Each row of a before or after table is a point. The points were changed in one or more steps. Then noise was added and the rows were shuffled. The steps act on how far a point lies along the listed directions, d1 being the first. Write out the steps. A step turns or swaps two directions, mirrors them in a line or flattens them onto one, adds a multiple of one to another, or multiplies one. Angles are multiples of 10 degrees, from the lower direction toward the higher: turns from -170 to 170, lines from 10 to 170 but not 90. Use the fewest steps. Two steps may share a direction if one is a turn and the other turns, adds or multiplies; they go together, in the order done. Otherwise the lowest direction goes first.

Directions:
(1): [ 0.13  0.19 -0.60]
(2): [ 0.01 -0.61 -0.19]
(3): [-0.62  0.03 -0.13]
Before (14 x 3):
[[ 0.18  0.33 -1.31]
 [-0.14  0.02  0.05]
 [ 0.72 -0.08  0.54]
 [-0.29  0.05  0.52]
 [-0.26  0.06  0.58]
 [-0.07 -0.41  0.51]
 [ 0.11 -0.03  0.62]
 [-0.14  0.09  0.27]
 [-0.19 -0.61  0.12]
 [ 0.12  0.01  0.55]
 [ 0.51 -0.47 -0.14]
 [-0.15 -0.11  0.51]
 [ 0.48  0.09  0.30]
 [ 0.26 -0.20  0.30]]
After (14 x 3):
[[ 0.03  0.56 -0.02]
 [ 0.05 -0.14 -0.38]
 [ 0.09 -0.29 -0.50]
 [ 0.09  0.11 -0.62]
 [ 0.08 -0.05 -0.08]
 [ 0.08  0.00 -0.31]
 [ 0.07 -0.21 -0.42]
 [ 0.15  0.49 -0.39]
 [-0.31  0.32  1.22]
 [ 0.09 -0.34 -0.43]
 [ 0.00 -0.15 -0.08]
 [ 0.05 -0.22 -0.18]
 [ 0.05 -0.36 -0.47]
 [ 0.08 -0.16 -0.50]]
Steps: turn d1 and d2 by -150 degrees; multiply d3 by 0

Directions:
(1): [ 0.75 -0.11 -0.18  0.00 -0.02 -0.45]
(2): [ 0.06 -0.26 -0.54  0.48  0.31  0.35]
(3): [-0.40  0.12 -0.10  0.26  0.35 -0.66]
(4): [-0.05 -0.58  0.46  0.44 -0.25 -0.11]
(5): [0.28 0.22 0.52 0.15 0.61 0.17]
Before (14 x 6):
[[-0.43 -0.02 -0.29  0.02  0.15 -0.33]
 [ 0.40 -0.26  0.05 -0.01 -0.43 -0.78]
 [ 0.42 -0.19 -0.38  0.31  0.40  0.38]
 [ 0.24 -0.03 -0.23  0.20  0.40 -0.04]
 [ 0.34 -0.09 -0.31  0.03  0.26  0.03]
 [-0.05  0.65 -0.12 -0.45 -0.11  0.01]
 [ 0.40  0.10 -0.34 -0.14  0.13 -0.43]
 [ 0.21 -0.25  0.29  0.40  0.50  0.51]
 [ 0.14 -0.03  0.20  0.24  0.18 -0.43]
 [ 0.06 -0.07 -0.22  0.18 -0.02 -0.05]
 [-1.29  0.09 -0.60  0.34  0.33  0.14]
 [-0.67  0.41 -0.65  0.24  0.58 -0.07]
 [ 0.50  0.04 -0.38  0.00  0.00 -0.15]
 [-0.97  0.60 -0.50 -0.27  0.62  0.08]]
After (14 x 6):
[[-0.23 -0.39 -0.12  0.15 -0.12  0.13]
 [ 0.41 -0.25 -0.40  0.67  1.03 -0.32]
 [-0.44 -0.17 -0.14  0.17 -0.16  0.32]
 [-0.09 -0.69  0.08  0.33 -0.45  0.12]
 [ 0.17  0.28 -0.51  0.16  0.30  0.33]
 [-0.85  0.45  0.12 -0.36 -0.12  0.10]
 [-0.22 -0.03  0.08  0.21  0.50 -0.26]
 [ 0.41 -0.20  0.45  0.81  0.95 -0.57]
 [ 0.35 -0.56  0.07 -0.02 -0.57 -0.34]
 [-0.23 -0.41 -0.14  0.23 -0.19 -0.12]
 [-0.17 -0.06  0.15  0.21 -0.06 -0.01]
 [ 0.10 -0.29 -0.12  0.90  0.59 -0.43]
 [-0.35  0.13 -0.12 -0.08 -0.21 -0.40]
 [-0.59 -0.06 -0.31  0.12  0.03  0.16]]
Steps: turn d1 and d5 by -140 degrees; turn d2 and d4 by 80 degrees

Directions:
(1): [ 0.02 -0.37  0.74  0.09  0.01 -0.48 -0.43 -0.15 -0.42  0.41 -0.05]
(2): [-0.01 -0.33  0.38  0.59 -0.01  0.71 -0.26  0.44  0.21 -0.18 -0.22]
(3): [-0.43  0.65  0.18 -0.02  0.21 -0.03  0.00  0.18 -0.47 -0.26 -0.69]
(4): [ 0.62 -0.46  0.09 -0.48  0.14  0.05  0.16 -0.21 -0.03 -0.44 -0.60]
(5): [-0.14 -0.06 -0.13  0.02 -0.86  0.29  0.22 -0.33 -0.10  0.48 -0.48]
(6): [-0.39 -0.12  0.28 -0.73  0.30  0.26  0.13  0.32  0.39  0.53 -0.07]
Before (11 x 11):
[[-0.19 -0.10  0.22 -0.14 -0.16  0.06 -0.07 -0.04 -0.21  0.62 -0.09]
 [-0.60  0.34  0.06 -0.07  0.02  0.49  0.20  0.11 -0.04  0.34 -0.51]
 [ 0.00  0.31 -0.54  0.42 -0.12 -0.09  0.29  0.15  0.15 -0.11  0.60]
 [-0.02 -0.01 -0.03  0.73  0.05  0.07 -0.26  0.10 -0.08 -0.15  0.53]
 [-0.16  0.32 -0.24 -0.18 -0.06 -0.08  0.27  0.31  0.10  0.14  0.60]
 [-0.47  0.00  0.65 -0.44 -0.28  0.03  0.25  0.00 -0.18  0.59 -0.38]
 [-0.33  0.01  0.03 -0.54 -0.48 -0.16  0.03 -0.27 -0.25  0.45 -0.46]
 [-0.25  0.39  0.08  0.06  0.25 -0.52 -0.17  0.11 -0.23 -0.09 -0.08]
 [-0.26  0.62  0.08  0.41 -0.01 -0.19 -0.33  0.34 -0.30 -0.24  0.04]
 [-0.36  0.60  0.09  0.51 -0.04 -0.17 -0.20  0.07 -0.49 -0.15 -0.09]
 [ 0.27 -0.42  0.17 -0.54 -0.25  0.00  0.11  0.00  0.17  0.26 -0.33]]
After (11 x 11):
[[-0.41  0.50  0.14  0.35 -0.40  0.74  0.37  0.33 -0.05 -0.45 -0.75]
 [ 0.61 -0.56 -0.16 -0.01 -0.33  0.37  0.09  0.07  0.42 -0.21 -0.07]
 [-0.19  0.45 -0.50  0.30 -0.31  0.48  0.06  0.17 -0.07 -0.67 -0.57]
 [-0.78  1.15  0.25 -0.17  0.05 -0.41 -0.21  0.27 -0.65  0.03 -0.54]
 [ 0.12 -0.09  0.15  0.47 -0.11 -0.13 -0.12  0.29 -0.04  0.00  0.74]
 [ 0.16 -0.08 -0.12  0.20  0.18 -0.59  0.05  0.08  0.15  0.22  1.02]
 [-0.22 -0.13 -0.02 -0.27 -0.05 -0.27 -0.03 -0.17  0.06  0.68  0.68]
 [-0.80  0.96  0.16  0.23  0.59  0.53  0.12  0.52 -0.31 -0.43 -0.81]
 [-0.96  1.26  0.11 -0.12  0.16 -0.26  0.06  0.15 -0.80 -0.01 -0.75]
 [-0.12  0.13 -0.27  0.23 -0.28  0.60  0.12  0.13  0.03  0.06 -0.11]
 [-0.55  0.75  0.24  0.26 -0.07 -0.38 -0.17  0.09 -0.67 -0.10 -0.76]]
Steps: turn d1 and d5 by 90 degrees; swap d2 and d6; multiply d3 by 2.5
